Each row of a before or after table is a point. The points were changed in one or more steps. Then noise was added and the rows were shuffled. The steps act on how far a point lies along the listed directions, d1 being the first. Write out the steps. A step turns or swaps two directions, mirrors them in a line or flattens them onto one, adds a multiple of one to another, or multiplies one. Angles are multiples of 10 degrees, from the lower direction toward the higher: turns from -170 to 170, lines from 10 to 170 but not 90. Use the fewest steps. Two steps may share a direction if one is a turn and the other turns, adds or multiplies; they go together, in the order done. Otherwise the lowest direction goes first.

Directions:
(1): -0.233	0.036	0.053
(2): -0.012	-0.221	0.096
(3): 0.062	0.090	0.215
Before (14 x 3)
0.036	-0.018	0.016
0.016	0.002	0.020
-0.041	0.084	-0.037
-0.038	0.022	-0.080
0.021	-0.034	0.000
0.008	0.016	0.037
-0.081	0.071	-0.018
0.039	0.001	0.017
-0.065	-0.006	-0.040
-0.051	0.057	0.036
-0.042	0.101	-0.021
-0.026	0.053	0.057
-0.036	0.023	0.085
-0.043	-0.026	-0.026
After (14 x 3)
0.011	0.017	0.036
-0.013	0.051	0.027
0.009	0.003	0.021
0.018	0.003	0.021
-0.034	-0.010	-0.048
0.008	-0.031	0.003
-0.025	0.018	-0.082
-0.033	0.065	-0.029
-0.015	0.079	-0.044
-0.024	-0.027	-0.031
-0.014	0.099	-0.027
0.016	-0.016	0.022
0.002	0.051	0.050
-0.003	0.018	0.078
Steps: multiply d1 by 0.4

Directions:
(1): -0.228	0.135	-0.148	0.138	-0.072	0.013
(2): 0.099	0.206	-0.120	-0.148	0.007	-0.166
(3): -0.151	-0.073	-0.054	-0.271	-0.048	0.097
Before (9 x 6)
0.085	-0.014	0.002	-0.089	0.021	-0.036
0.021	0.014	0.002	-0.026	0.027	-0.021
-0.082	0.016	-0.021	-0.033	-0.007	0.031
0.017	0.059	-0.015	-0.029	-0.006	-0.043
-0.069	-0.094	0.036	-0.009	0.010	0.041
0.009	-0.022	0.011	0.027	-0.006	0.003
0.001	0.054	-0.043	0.015	-0.007	-0.041
0.071	0.009	0.007	-0.036	0.011	0.002
-0.144	-0.076	-0.019	-0.011	-0.011	0.060
After (9 x 6)
0.024	-0.022	0.015	0.022	-0.002	-0.004
0.187	-0.136	0.104	-0.193	0.058	-0.007
-0.084	0.160	-0.127	0.128	-0.007	-0.101
-0.104	0.127	-0.091	0.041	-0.021	-0.024
0.066	0.035	0.012	0.041	0.041	-0.087
0.028	-0.036	0.032	-0.060	0.036	0.005
-0.125	0.018	-0.067	0.017	-0.041	0.032
-0.054	-0.006	-0.004	-0.056	-0.020	0.021
0.122	-0.080	0.069	-0.103	0.029	0.030
Steps: multiply d1 by 3; swap d2 and d3

Directions:
(1): 0.313	-0.099	0.081	0.001	0.180	0.024	-0.081	-0.054	0.019	0.225	0.074
(2): 0.103	0.023	-0.056	0.109	-0.032	-0.035	0.298	0.264	0.136	0.052	0.074
(3): 0.058	-0.002	0.151	-0.037	-0.311	0.084	-0.176	0.172	-0.039	0.041	0.134
Before (12 x 11)
0.025	-0.024	0.025	-0.010	-0.011	0.019	0.000	0.045	0.016	0.026	0.007
0.058	0.001	-0.002	0.002	0.020	-0.009	-0.025	-0.035	0.008	0.037	0.024
-0.024	0.017	-0.002	0.033	-0.039	0.008	0.061	0.070	0.051	-0.004	-0.006
0.079	-0.019	-0.020	-0.001	0.115	0.003	-0.047	-0.054	-0.021	0.053	0.010
0.073	-0.018	0.059	-0.028	-0.060	0.025	-0.069	0.038	0.000	0.048	0.082
-0.012	-0.013	0.029	0.020	-0.055	0.016	-0.027	0.042	-0.022	-0.010	0.027
0.018	-0.002	0.054	-0.019	-0.143	0.053	-0.060	0.065	0.016	0.002	0.014
0.051	-0.049	0.029	0.032	-0.010	0.023	-0.007	0.038	0.013	0.080	0.033
0.043	0.020	0.061	0.006	-0.136	0.048	-0.034	0.083	-0.036	0.025	0.062
0.041	-0.018	-0.054	-0.020	0.111	-0.003	-0.019	-0.087	-0.014	0.015	-0.022
0.091	-0.033	0.046	-0.040	-0.113	0.035	-0.088	0.089	-0.025	0.009	0.063
0.003	-0.029	-0.022	-0.010	0.122	-0.009	0.007	-0.098	-0.022	0.018	-0.038
After (12 x 11)
-0.020	-0.005	-0.048	-0.039	0.043	0.007	-0.053	-0.088	-0.042	-0.028	-0.031
0.009	-0.017	0.013	-0.007	-0.017	0.015	0.016	0.050	0.019	0.012	0.002
0.042	0.001	-0.020	0.033	-0.035	0.009	0.116	0.092	0.081	0.016	-0.005
-0.043	-0.016	-0.001	-0.031	0.055	0.007	-0.049	-0.098	-0.049	-0.021	-0.040
0.007	-0.013	-0.001	0.046	0.000	-0.006	0.042	0.053	0.009	0.008	0.022
0.004	0.015	-0.018	0.012	-0.002	-0.018	0.000	-0.023	0.011	0.002	0.010
0.057	0.027	-0.006	0.056	-0.044	0.005	0.124	0.111	0.023	0.028	0.036
0.073	-0.008	-0.049	0.013	-0.019	-0.019	0.122	0.134	0.046	-0.015	0.023
-0.012	-0.026	0.013	0.032	-0.042	0.019	0.023	0.051	0.010	0.034	0.018
0.005	0.002	0.045	0.004	-0.070	0.030	-0.033	0.039	0.020	0.026	0.013
-0.019	0.011	-0.039	-0.010	0.050	0.000	-0.030	-0.042	-0.031	-0.012	-0.013
0.026	0.006	-0.025	0.023	-0.009	-0.014	0.093	0.077	0.058	0.015	0.056
Steps: multiply d1 by 0; swap d2 and d3
